Every row gives one point. Examples show where two turns around zero, p and q, send a point. Where does a point land after both, in the order given? Backwards means that the second turn is done in reverse. Each puzzle has new turns, and all numbers are rounded.

Turn p:
[0.06, 0.18] => [-0.19, 0.04]
[-0.12, 0.17] => [-0.16, -0.14]
[0.33, -0.01] => [-0.03, 0.33]
[-0.06, 0.14] => [-0.13, -0.07]
[-0.22, -0.48] => [0.50, -0.17]
Turn q:
[0.35, -0.02] => [0.35, 0.05]
[-0.20, 0.30] => [-0.26, 0.25]
[0.04, -0.31] => [0.10, -0.29]
[-0.19, 0.03] => [-0.19, -0.01]
Where do these land?
q, then p: [-0.03, -0.18] => [0.18, 0.03]
q, then p: [0.27, 0.32] => [-0.39, 0.16]
p, then q: [-0.24, -0.15] => [0.22, -0.18]

Turn p:
[-0.22, -0.04, 0.03] => [0.05, 0.08, 0.20]
[0.14, 0.17, 0.56] => [0.14, -0.58, 0.10]
[-0.08, 0.13, 0.02] => [0.15, 0.00, 0.03]
[0.00, 0.21, -0.05] => [0.19, 0.01, -0.10]
[0.30, -0.29, -0.32] => [-0.40, 0.18, -0.29]
[-0.14, -0.19, -0.24] => [-0.14, 0.30, 0.06]
Turn q:
[-0.07, 0.26, 0.37] => [0.27, -0.34, 0.15]
[0.29, -0.37, -0.16] => [-0.46, 0.08, -0.16]
[-0.06, 0.21, -0.27] => [0.21, 0.21, -0.19]
[-0.13, -0.09, 0.28] => [-0.02, -0.15, 0.28]
[-0.02, -0.02, -0.22] => [-0.01, 0.20, -0.10]
Where do these land?
q, then p backwards: [-0.37, 0.08, 0.23] => [-0.37, 0.09, 0.22]
q, then p: [0.06, -0.06, -0.14] => [0.12, 0.11, -0.02]
p, then q: [0.11, 0.00, 0.32] => [-0.28, 0.03, 0.18]
p, then q backwards: [-0.28, 0.38, -0.18] => [-0.32, 0.34, -0.19]
q, then p: [0.28, -0.23, 0.07] => [-0.01, 0.25, 0.27]
q, then p: [0.19, -0.16, -0.30] => [0.26, 0.29, 0.00]

Turn p:
[-0.13, 0.30, -0.36] => [-0.27, 0.14, -0.38]
[-0.11, 0.00, 0.23] => [0.25, 0.06, 0.03]
[-0.04, 0.27, -0.10] => [-0.05, 0.01, -0.29]
[-0.07, -0.31, 0.23] => [0.19, 0.08, 0.34]
[0.36, -0.26, 0.00] => [-0.12, -0.30, 0.30]
Turn q:
[-0.34, 0.03, -0.23] => [0.25, -0.05, -0.32]
[0.16, 0.21, 0.15] => [-0.12, -0.20, 0.20]
[-0.11, 0.13, 0.11] => [0.13, -0.14, 0.08]
[-0.15, -0.27, -0.25] => [0.08, 0.26, -0.29]
[0.49, -0.15, -0.13] => [-0.50, 0.18, 0.02]
[-0.06, 0.06, 0.35] => [0.16, -0.06, 0.32]
Where do these land?
p, then q: [0.02, -0.29, 0.12] => [0.03, 0.00, 0.31]
p, then q: [-0.28, -0.12, -0.34] => [0.25, -0.37, -0.06]
p, then q: [0.13, 0.26, -0.14] => [0.05, 0.13, -0.29]
q, then p backwards: [0.12, 0.15, 0.36] => [0.19, -0.35, 0.08]
